Every row gives one point. To make a cloud, some directions were put in groups of two or more. Within a group, all points are equally far from the middle, so they leave a hole (a ring in 2 directions, a hollow ball in 3). The other directions are filled evenly. Then the cloud was stretched, turned, moved and blurred a little. Count the holes, and give their numbers of directions, smallest first.
In the rows, zero is written as 128.

Cloud, 15 rows:
[[ 98 169]
 [172 124]
 [174 128]
 [113  98]
 [ 88 123]
 [146  97]
 [ 87 126]
 [ 86 141]
 [ 90 157]
 [174 147]
 [133 182]
 [125  95]
 [119 181]
 [142  96]
 [ 86 136]]
Holes: 1 (2)

Cloud:
[[178 106 139]
 [ 97 138  99]
 [144  73 129]
 [187  69 123]
 [111 141 122]
 [ 93 162 127]
 [190  71 116]
 [113 109 151]
 [103  82 142]
 [139 159 134]
 [182  85 109]
 [101  93 158]
 [122  75 164]
 [113 109 107]
 [123 104 119]
 [150  84 110]
 [122 172 173]
 [148 155  81]
 [161 155 159]
 [155 121 139]]
Holes: 0

Cloud, 55 rows:
[[138 142 179 126  97 153]
 [ 93 122 113  85 145 178]
 [171 154 141 154 181  88]
 [186 142 100 134  98 165]
 [143  99 134 117 152 137]
 [ 89 177 171 132 158 126]
 [147 152 130 144 143 149]
 [131 134 129  88  95 111]
 [180 150 194 142  89 130]
 [119 156  93 160 187 100]
 [ 96 117 175 118 104 146]
 [120 153 130 171 134 108]
 [143 137 117 184 118 132]
 [105 121 120  92 143 141]
 [151 108 173 137 173 121]
 [ 89 126 164  90 130 121]
 [144 128 143 146 161  99]
 [172  95 166 118 182 149]
 [147 146 180  84 135  85]
 [117  91 139  68 101 159]
 [138  82 140 109 141  83]
 [150 158 160 101 139  76]
 [100 178 147 165 135  43]
 [ 74 165 175 154 184 157]
 [101 175 190 138 151 132]
 [ 98 148 112 119 196  86]
 [106 174 150 105 110 164]
 [ 85 169 149 143 186  62]
 [ 78 154 128 142 168 112]
 [171 151 188 107 158 118]
 [165 156 152 168 171 128]
 [101 181  98 122 160 125]
 [ 78 111 118 124 125 119]
 [111 107 170 168 170 105]
 [157  87 156 123 112 101]
 [109 169 176 162 172 134]
 [103 101 181  77 178 172]
 [138 131  84 126 124 119]
 [116 125 127 141 138  72]
 [119 105 131 167 189 147]
 [154 133 120  60 186 101]
 [145  97 135 137 148 156]
 [127 104 104 155 157 153]
 [151  90  79 132 156 126]
 [169 123 170 112 120 160]
 [ 98 137 185 101 188  98]
 [ 97 166 127 112 112 136]
 [109  91 141 148 112 142]
 [103 154 101 108 175 148]
 [142 106 107 163 176  73]
 [149 137 125 113 114 129]
 [142 107 152 117 174  66]
 [ 82 137 162 108 137  73]
 [150 152 163 136 185 168]
 [137 171  85 135 187 110]]
Holes: 0

Cloud, 72 rows:
[[103  81 102  98  75  74 127 139]
 [ 93  79  85 135 119 114 130 104]
 [138 158 151 161 157 153 129 103]
 [132 161 166 103 142 122 139 119]
 [125 127  82 174 167 193 130 157]
 [ 72 154 132 122 129  62 155 151]
 [171  87 122 138 120 184 108  90]
 [162 126  93  79 168  95 146  95]
 [ 69 117  62 112 172  83 157 132]
 [ 93  91 128 106 156 182 168  99]
 [128 119 165  98 105  80 143 167]
 [159  80 101 136 152 172 107  97]
 [178  88 131 103 174 182 139 101]
 [ 85 177 117 160  92 148 126 160]
 [101  73 128  78 127 125 164 125]
 [ 84  67  85 145 139  96  97 140]
 [134 162 111 164 113  84 114 161]
 [126 144 119 185 107 106 171  87]
 [107 105 122 171 128 155 132 129]
 [ 94 142  72  70 141 105 167 170]
 [100 106  85 141  90 167 153  86]
 [ 75  99 113 139 157  93  65 152]
 [104 149  81  94  88 103 189 105]
 [116 138 127 196 124 120 156 142]
 [100 140 121 133 117  66 152 119]
 [162 109 136  98 162 158 128 147]
 [ 98 140  92  67 128 161 147 154]
 [ 98 114  99 113 161  75 104 177]
 [108  97  67 163 146 165 166  84]
 [106  73 127 133 150  77 127 151]
 [185 129 113  73 126 181 151 122]
 [ 97  71 113 133 136 193 106 110]
 [134 107 135 128  85 110 110 155]
 [ 96 126 104 188 140  94 150 128]
 [120 113 123 131  98 126 121 127]
 [109 151 116 158 155 191 143 118]
 [209  86 160 102 137 102 132 153]
 [ 66 167 161 142 146 101  94 113]
 [124  94 131  75 160 126 132 157]
 [127  96 104 137  96 122 156  74]
 [136 123 153 161  93 161 166  76]
 [ 97 154 129  67 163 132 113 119]
 [163 103 149 111  87 147 165 171]
 [113  91 138  96 179 166 138 128]
 [151  70 101 139 121 131 111 177]
 [160 115 157  73 142 135 164 128]
 [145 119 101 119 155 126 182 173]
 [166  85 105 139 164 136 109 172]
 [ 93  80 128 116  64 109 157  96]
 [ 80 143 121 161 116 146 102 154]
 [110  79  94 152 179 110 129 126]
 [126  89 136 140 145 115 118  88]
 [108  96 155 112 179 152  97 131]
 [ 74  73 118 103 126 160 112 167]
 [134  74 147 168  96 117 159 155]
 [105  88  99  89  76 102 121 125]
 [ 59 107  91 125 105 133 120  98]
 [ 81 111 163 114 191 120 108 112]
 [165 126  87 128 147 136 120 160]
 [143 185 102 110 124  96 135 158]
 [153 103  67 132 101 117 163 151]
 [142 115 102 173  92  97 105  85]
 [105 157 119 113 170 103 135  95]
 [ 60 106 131 129 104 150 124 111]
 [102 132 115  74 178 117 116 195]
 [116 107 180 147 128  82  94 166]
 [127  88 162 133 145  82 154 130]
 [177  93 100  98 146 135 141 102]
 [ 68  77 154 104 165 166 182 106]
 [112 129 128 129 171 122  88  91]
 [128  74  95 113 145 146  80 117]
 [175 204 140 108 136  92 134  96]]
Holes: 0

Cloud (89 x 9):
[[119 167 128 197 149 162 115 176 144]
 [121 143 182  62 123 117  90 154 113]
 [110 116 109 103  93 125  88 107 166]
 [184 170 115  84  90 168 127 135 125]
 [125 169 108 130  75 151 116  99  93]
 [153 157  99 147 143 176 153 133 148]
 [ 86 162 148 124  96 117 154  89 195]
 [114 137 140  70 156 167 147 158 133]
 [ 85 161 111  76 148 146  99 110 124]
 [ 90 168 119  92  85  98  92 137 127]
 [166 139 105 133 110 182 101 144 117]
 [103 167 137  76 145 176 149 140 143]
 [100 167 122  90  63 129 114 106 106]
 [146 126  83  70 126 138 108 122 116]
 [155 142 158 145 116 186 113 138  72]
 [ 99 164 117 103  82 176 117 156 151]
 [136 162  93 154 115 126 114  88 147]
 [ 76 116 166 167 134  91 104 150 129]
 [166 153 144  87 176  77 143 110 123]
 [125 191 166 113 163 147 165  89 162]
 [144 188 186 152 181 111 106 152 154]
 [138 162 175 181 137 106 123 147 116]
 [140 170 109 124 122 196 107 152  74]
 [152 150 116 142  91 156  95  99 145]
 [135 125  83  71 134 136  89 134  99]
 [124 140 170  44 114 121  94 125 110]
 [151 155 182 156 127 104  63 124 158]
 [153 197 114 100 169 105  98 119 124]
 [109 136  90  78 156 113 156 124 142]
 [125  98 197 124 143 134  73 137 147]
 [147  96 146  97  69 144 112 141 121]
 [155 154 145 144 104  99  74 119 135]
 [101 191 165  85 125 117 105  96 115]
 [118 136 171 132  94 172 181 127  94]
 [ 86 160 156 110 132  89 158 109 200]
 [141 182 134 119  70 131 100 125  86]
 [ 66 168 110 116 174 116  99 113 136]
 [ 95 196 123 104 175 118 145 102 115]
 [132 146 131  62 116  96 180 155 147]
 [169 147 158  76 166 153  84 136 138]
 [154 143 186 140 133 150  96  80 127]
 [135 125 125 126 195 123  66 122 117]
 [163 144  79 116 128  90 152 175 114]
 [122 191 166 143 187 110 164 113 147]
 [ 74 177 106 122 142 152  75 132 133]
 [149 169 107 134 117 196 111 153 113]
 [120 196 118 150 151 169 149 154 190]
 [117 211 115 112 162 125 169 166 129]
 [142 183 166 124 169 121 186 148  82]
 [141 136  95 153 165 111 126 185 171]
 [ 98  90 120 149 117 122  64 121 131]
 [179 159 141  79  99 106  95 113  97]
 [ 93 106 163 129  78 149 130 102 150]
 [ 58 127 121 175 131 112  99 110 123]
 [134 173 184 101 118 140 199 120 112]
 [145 105 140 192 157 111 144 155 151]
 [138  97 163 175 154 133  85 174 144]
 [137 114  90 145 182 104 147 142 121]
 [ 73 180 139  96 158 127  83  97 158]
 [120  83 168 105 104 149 121 112 100]
 [ 73 137 148 153 176 123 103 172 131]
 [117 175 178 105 109 138 126  72 119]
 [113 147 106  78 165  88  89 125 141]
 [147 193  87 115 102 114 113 130  91]
 [102 130 175 152  94 176 151 120 131]
 [105 182 154  96 106 124 160  82 157]
 [109 172 123 100 150 187 128 105  92]
 [ 77 119 149 173 149 131 115 181 140]
 [ 79 171 140  91 169 102  90 126 134]
 [ 95 129 172  88 153 100  97  89 131]
 [140 123 106 126 125 147  74 182 152]
 [120 101 137 119  89 105  86  98 144]
 [166 112 120 120  93 128 152 188 133]
 [160 145 123 137 109 117 144  97 178]
 [157 117 185 148 171 165 107 102 158]
 [ 89 139 199 153 121 113 137 161 164]
 [156 114 126 179 141 154 156 136 145]
 [ 87 157 163 183 102 119 102 151 129]
 [153 192 117  98 138 165 139 103 160]
 [ 90 162 147 188 169 128 141 155 118]
 [173 169 182 126 169 138 137 174  99]
 [145 115 150 139  92 124  73 167 169]
 [148 136 117 157 160 129  88 136  72]
 [ 95 122 191 128 160 127 165 131 165]
 [160 153 106 113 164 181 139 107  97]
 [137 190  99 122 116 138  90  97 145]
 [165 155 108  92 136 133 128 102 170]
 [105 155 133  48 149 141 153 103 105]
 [151  98 161 150 156 163  88 104 128]]
Holes: 3 (2, 3, 3)

Cloud:
[[171 155 136  93 118 144  91 117  97]
 [ 74 158 144 144 119 165 101 110 124]
 [185 116 118 105  81 113 127 192 119]
 [120 145  84 104  69  99 188 153  89]
 [145  95 146  71 150 153 136 165 125]
 [133  77 153  80 150 115 186 132  94]
 [103 130  71 128  85 158 108  98 138]
 [ 82  91  79  91 136 140 119 103 109]
 [142 142 148 169 111 110 148 182 113]
 [ 93 143  74 122 157 157 154 170 158]
 [ 89 108 106 150 117 134  75 145 164]
 [164  77  91 105 110 151 160 141  91]
 [ 51 125  75 109 116 113 163 126  98]
 [176 131 120 106  83 149  89 119 109]
 [143 173  95 154  72 110 102 188 124]
 [139 123  74  82  83 118 190 129 133]
 [140 116  88  67  79 103 165 125 138]
 [ 69 121  76 127 147 129 157 163  86]
 [116 123 138 110 166  97 144 154  59]
 [153  81  96 147  80 126 151 105 109]
 [104 116 148 101 119 101 109 153 191]
 [157 113  78 152  87 152 151  93 134]
 [ 89  94  74 170 138 149 122 117  97]
 [182 144 121  83  94 134  96 144 137]
 [177 161 121 111 150  94 109 171 118]
 [102  82  67 154 140 143 124 108  92]
 [133 130  74 187 158 122 123 149 130]
 [131  86  86 149  95 109 169 114  83]
 [ 92 141  86 111  72 138 192 125  94]
 [145  76 133 122 163 119 184  92 114]
 [126  67 133 150 130 165 151 110 165]
 [114 160  85  87  74 136 134 196 133]
 [170 142 101 110 132 154 182 111 129]
 [149 130 169 148 110 145 115 106  71]
 [113 146  94 148  71 131 122 106  78]
 [ 70 113  99 114 170  91 170 133 134]
 [136 141  67 145 147 117 145  85  96]
 [130 175 110 132 137  76 178 148 112]
 [108  96 131  54 115  97 160 179 144]
 [124  63 139  95  86 139 142 157 143]
 [147 148  95 126  97 126 104 161  53]
 [130  68  68  86 136 123 137 153 166]
 [ 53 153 105 137 148 153 172 140 100]
 [147 111 108  93 162  97 149 194 124]
 [165 142  58 136 128 149 143 171  94]
 [133  97 167  94 144 137 152 163 162]
 [ 64 133  90 126 114 180 178 131  99]
 [117 156 119 103 147 178 151 129 160]
 [ 60 138 121 111  78 135 121 141  87]
 [131  89 137 167 127 178 157 112 109]
 [ 65 104  89 121 118 137 155 150  74]
 [156 128  94 172 151 101 143 154 158]
 [182  99 136 146  97 130 117 161 161]
 [140 141 141 141 165 123 129 102  63]
 [160 138 126 156 141 173 164 121  94]
 [149 141 143 165 144 127  80 156 115]
 [151 104  80 136 118 150  86 150  89]
 [120 121  88  61 128 165 161 119 137]
 [ 96  88  72 158 140 126 131 135 187]
 [167 109 141 114  60 102 144 137 123]
 [165 108  87  93 131  86 165  99 114]
 [115  99 102  93 186 141 121 114 151]
 [151 138 167 126  79 143 152 109 118]
 [135 149 145 117  55  89 145 163  93]
 [139 139 103  79  81 146 152 119  74]
 [ 96 103 131 176 153 132  96 112 130]
 [ 74 127 106  82 144  92 133 168 100]
 [ 82 154 125 127 161 146 157 175 137]
 [ 77 131  73 124 109 136 107 186 128]
 [102 122 107 136  75 116 155 113 182]
 [129 102 112 145 165 188 158 129 123]
 [130 166 124 104 105 103  71 135 140]
 [ 65 152 113 147 128 159 173 171 128]
 [124  69 155  99 110  87 127 156 156]
 [101 134  77 104 157 149 163 174 163]
 [175 119  90 121  99 124 103 198 116]
 [161 101  95 171 115 106 158 141 168]
 [ 77 153 142 128  60 138 161 162 123]
 [106 179  54 136 137 145 134 135 140]
 [ 95 139 113  72 150 140 111 102 107]
 [159  94  85 138 177 160 143 112 133]
 [142 149 110  63  90  73 155 170 134]
 [104 100 156 104 135  75 121 159  89]
 [ 96 101  82 122 175 102 158 141 169]
 [ 53 145 110 167 135 136 132 149 132]
 [ 95 168 134  95  86 143  96 144  84]
 [102  85 139  82 134 128 146 131  59]
 [137 151 149 162 140 114 156 173  97]
 [170 122 148 103 136  71 146 177 123]
 [148 117  99 106  99  56 128 140  93]
 [147 129  86 107  86 143 123 102  76]
 [141 152  89 101 101  58 122 161  96]
 [126 118  88 112 154  94 118 177  81]
 [167  97 104 158 143 147 158  88 139]
 [167 157  90 156 146 109 142 149 158]]
Holes: 3 (2, 3, 4)

Cloud (86 x 9):
[[ 94 101  58 117  95 110 105 141 149]
 [145 161  98 113 139 160  79  89 168]
 [214 113  83 127 105 147 137 171 127]
 [120 143  90  85 157 111 189  91 183]
 [ 47 170 143 111 112 114 111  84 136]
 [ 94  97 155 143 108 135 114 160 136]
 [127 177 166  63 100 101 143 116  88]
 [ 95  74 129 138 132  99 172  97 128]
 [133 122 135 133 168 113 123  76 177]
 [105  90  44 115 130 186 163 104 129]
 [145 196 132 124 118 168  98 133 169]
 [129 139 104 111 163 137  69 152 161]
 [161 135  61  98 111 133  78 141 126]
 [ 96 162 116 113 104 155 120  57 106]
 [ 86 119 168 157  86  85  95  97  88]
 [164 109  72  80 128 143  99 122  91]
 [119 127 168 104  98 169 124 148  92]
 [139  63 138 132 138 155 112  50 125]
 [121 197 131  99 131 100 142 102  96]
 [ 99 189 130  91 145 139 178 149 153]
 [168 128 127 112 175  96 153 141 148]
 [121 144 128 177 102 135  97 111 117]
 [ 94 168 115 131 136  97 148 127 102]
 [138 131 141 117  66  85 142  98  97]
 [ 76 125  91  80 109 164 147 132 155]
 [189 115 101 131 149 123 101 119  98]
 [147 109 141 166 104 104 163  48 144]
 [117 186 133 108 108 113 101  85 137]
 [168  95 120 150 152 119 106  91 119]
 [135 141  69 153  87 109  80 102 162]
 [147 170 118  95 134 145 146  62 159]
 [158 175 151  61 121 148 142  95  95]
 [114 132 155 112  80 104 149  73  92]
 [138 186 148 132 162 146  89  69 120]
 [141 182 125 132 137 142 145  67 180]
 [192 160  93 113 158 134 119 152 157]
 [ 92 121 166 127  68 124  97 123  99]
 [ 90 159 162 134  73 127 154 124 187]
 [ 77  94 119  87 105 131 148 116 129]
 [ 91 171 135 134 191 176 121  99 120]
 [190 133  74 151 119 134 146 122 140]
 [141 149 123 161 104 142 196 132 139]
 [123 170 147  95 127 138 115  44 129]
 [110 122 131 142 191 163 123 123 139]
 [138 157 191 145 141 108 170  74 127]
 [147 156  88 100 107 140  55 127 156]
 [159  83 152 107 158 119 129 149 107]
 [ 89 189 160  94 123 124 116 126 129]
 [142 149 120 159 122 111 116  93 214]
 [114 162 104  95  72 147 147 146 110]
 [187  99  97  76 100 156 165 137 130]
 [113 117  86 100 135  72 149 145 102]
 [124 139 107 102 147  85  65 134 143]
 [ 95 115 101  71 117 156 195 125 117]
 [ 72 159 129 160 155 130  93 109 128]
 [125 135 172  98 124 180 162 123  95]
 [183 168 131 126 120  82 141 150 183]
 [170 188 155 116 162 179 163 110 128]
 [142 179  94 116 109 141  91 105 169]
 [106 120 163 119 163 142 182 119 129]
 [149 135 144 151  82 168 144 116 160]
 [165 121 143 143  87 144 104 124 103]
 [117 179 161 150 155 123 129 125 124]
 [163 150 137 110 104 192 150 101 157]
 [ 85 124 160 120  85 122 173 124 139]
 [123 188 157 116 137 115 100  71 137]
 [164 104  98  95  95 182 130 124 170]
 [161 130 110 114 195 135 166 103 151]
 [102 126 161 137  75  95 108 114  86]
 [109 142 144 118 122 190 178 140 152]
 [130 114 147  89 129 134 110  47 145]
 [125 135 145 138  97 159 171 152 134]
 [106 119 125 146 180 122 140 115 155]
 [183 146 147  86 130 119 169 109 152]
 [ 98 104 163 157 159 157  67 144 114]
 [104 139 120  75 152 152 179 134 160]
 [186  91  83  95  99 164 141 133 117]
 [103  90  96  82 108  87 147  90 125]
 [123 166 186 114 152 145 132 154 118]
 [ 61 144 102  97 100 148 139 113 129]
 [118 209 135  95 139 119 162 148 131]
 [ 94 168 168 142 146 168  73 148 147]
 [131 134  89 101  60 106  81 120 163]
 [151  80 109 111 106 109 179 136 156]
 [133 165 153 136 173 181 187 113 123]
 [121 125 125  93  82  76  69  84 129]]
Holes: 2 (2, 3)

Cloud (104 x 9):
[[ 73 172 122 134 145 189 150 126 111]
 [123 109 138 134 164 155 167 153  99]
 [ 69 164 113 122 121 151 152 165 106]
 [ 97  87 127  89 121 124  84 126  74]
 [143 170  96 130  67 151 136 117 127]
 [ 92 144 187 183  89 147 111 151 150]
 [ 68 139  92 102 113 107 139 171 135]
 [141 179  86  93 104 155 141 190 117]
 [ 88 117 103 133  80 165 121 155  73]
 [107 142 142  74 118 149 129 106 164]
 [123 123 147  58  85 156 155 109 118]
 [151 138 115 114  70 167  94 149 159]
 [ 58 137 174 153 170 135 118 108 124]
 [ 91 106 151  90  67 115  99  99 109]
 [143 143 162 111 116 159 182 201 144]
 [ 96 149 174 173 109 130 137  93  86]
 [ 94 154 110 125  65 165 143 113 133]
 [ 88  90 141 109 104 122  74  49  96]
 [101 140 136 137 166 143 154 122 151]
 [133 139 188 128 105 178 158 151 179]
 [115  74 123 140 141 119 148 138  96]
 [123 122 170 161 123  94 127 132  98]
 [ 56 128 159 117 148 131 164 138  99]
 [ 65  90  89  73 115 112 138 156 125]
 [124 101 109 161  96 105  54  86  97]
 [169 119 162 161 138 123  88  96 119]
 [156 142 149  93 163 113 137 151 114]
 [ 77  85 156 118 155 123  74 143 145]
 [ 96 126 183 131 169 163 102 163 109]
 [129 130 126 115 126 164  59 148 134]
 [ 76  84 130 126  67 140 129 124 116]
 [118 126 117  98  62 184 142 115 116]
 [137 103 123  94 152 151  78 146 147]
 [160 124 112  94 101 189 112 146  77]
 [123 127 147 128  48 140  89 171 115]
 [146 174 119  92 109 133 165 202 139]
 [115  99 108  51 131 148 110 167 156]
 [139 168 106 119 120 133  68 107 117]
 [113 135 183 141 126 118 122  69  81]
 [137 153  98  68 103 135  95 193 144]
 [ 74 131 149 117 103 102 171 150 114]
 [137 169 174 170 125 134 102  90 110]
 [143 122 141 168 110 178 151 125 110]
 [108 142 214 149 104 145 131 124 122]
 [ 81  85 164  78  92 126  81  87 147]
 [141 115 135 103  83 172 104 127 151]
 [117 111 140 121 160 168 162 179 123]
 [116  92  80 167  84 100  89  92  94]
 [127 163 144  71 121 128 125 173 126]
 [105 147 200 123 145 171 105 173 173]
 [114 161 156 111 140 107 117 170 117]
 [127 144 154  70 161 151 154 142 115]
 [142 153 164 151  99 166 162 153 167]
 [ 57 115 159 115 107 169 108 206 130]
 [ 97 166 152 166 141 188 157 110 131]
 [ 57 147 110 144 123 147 102  91 101]
 [123 159  66 131 122 164 109 113 110]
 [161 117 173  95 127 125 150 187 148]
 [112 125  81 139  81 155 108 135 145]
 [ 95 140 170 120 165 125  96  70 120]
 [145 111 157 123 122 110 174 121 157]
 [ 68 111 198 136  99 144 184 153 139]
 [ 79  85 136 156  97 135  99 100 122]
 [158 143  64  94 134 147  88 151 104]
 [116 131 141 146 105 181  55  96 100]
 [122 127 142 176 119  93 142 152  98]
 [112 135 127 174  71 154  65 118 100]
 [ 74 103 119  61 100 123 175 144 123]
 [165  94 159 104 102 135 119 145 135]
 [100 115 156 159 111 128 155 170 112]
 [ 55  72 131  80  77  93 150  91 124]
 [103 145 158 121 145 151 162 142 182]
 [115 172 165 122 143 136 118 166 102]
 [128 120 134 110 143 159 154 213 156]
 [143 128 134 125  70 138  69 136 144]
 [ 50 140 169 146 139 118 131 116 152]
 [120 135 140 120  80 169  72  85  95]
 [ 95 166 128 119  86 169  60 161 133]
 [124 113 144 103 167 150 152 189 166]
 [137 171 102  96 135 136 147 177 139]
 [ 85  71 103 102  80  87 120 131 105]
 [ 65 153 177 152 112 169 170 137 170]
 [132 101 132 114 172 162 116 146 156]
 [ 95 110 194 101 169 123 115 175 150]
 [ 85 152  94 130 126  91  86 142 110]
 [ 87 163 130 156 123 145 150 119 144]
 [ 52 102 113 134 117 162  95 120 127]
 [ 61  96 169 136 153 120 157 126 183]
 [114 149 175 118 148 191 148 178 184]
 [ 73 130 114 152 130 111 119  60 107]
 [108 151 136 125 161 148 160 167 160]
 [150 173 116 103 119 134 166 195 130]
 [ 96 126 123 152  98  75 142  86 118]
 [164 128 114  78 103 104 139 109 105]
 [147 109 186  95 116 163 133 170 130]
 [107  92 147 155 137 100 152 135 100]
 [ 84 119 127 122 103  92 157 110  93]
 [ 75  82 157 141  88 163 140 119 120]
 [122 141  99 139  83 103 159 113 100]
 [174  95 125  98 122 147 112 148  99]
 [ 94 141  98 136 152  98 143 145 102]
 [ 73 147 107 155  83 155  69 136 120]
 [ 79 127 151 143 136 129 154 207 143]
 [ 86 143 174 128 126 133 101  56 107]]
Holes: 3 (2, 2, 2)
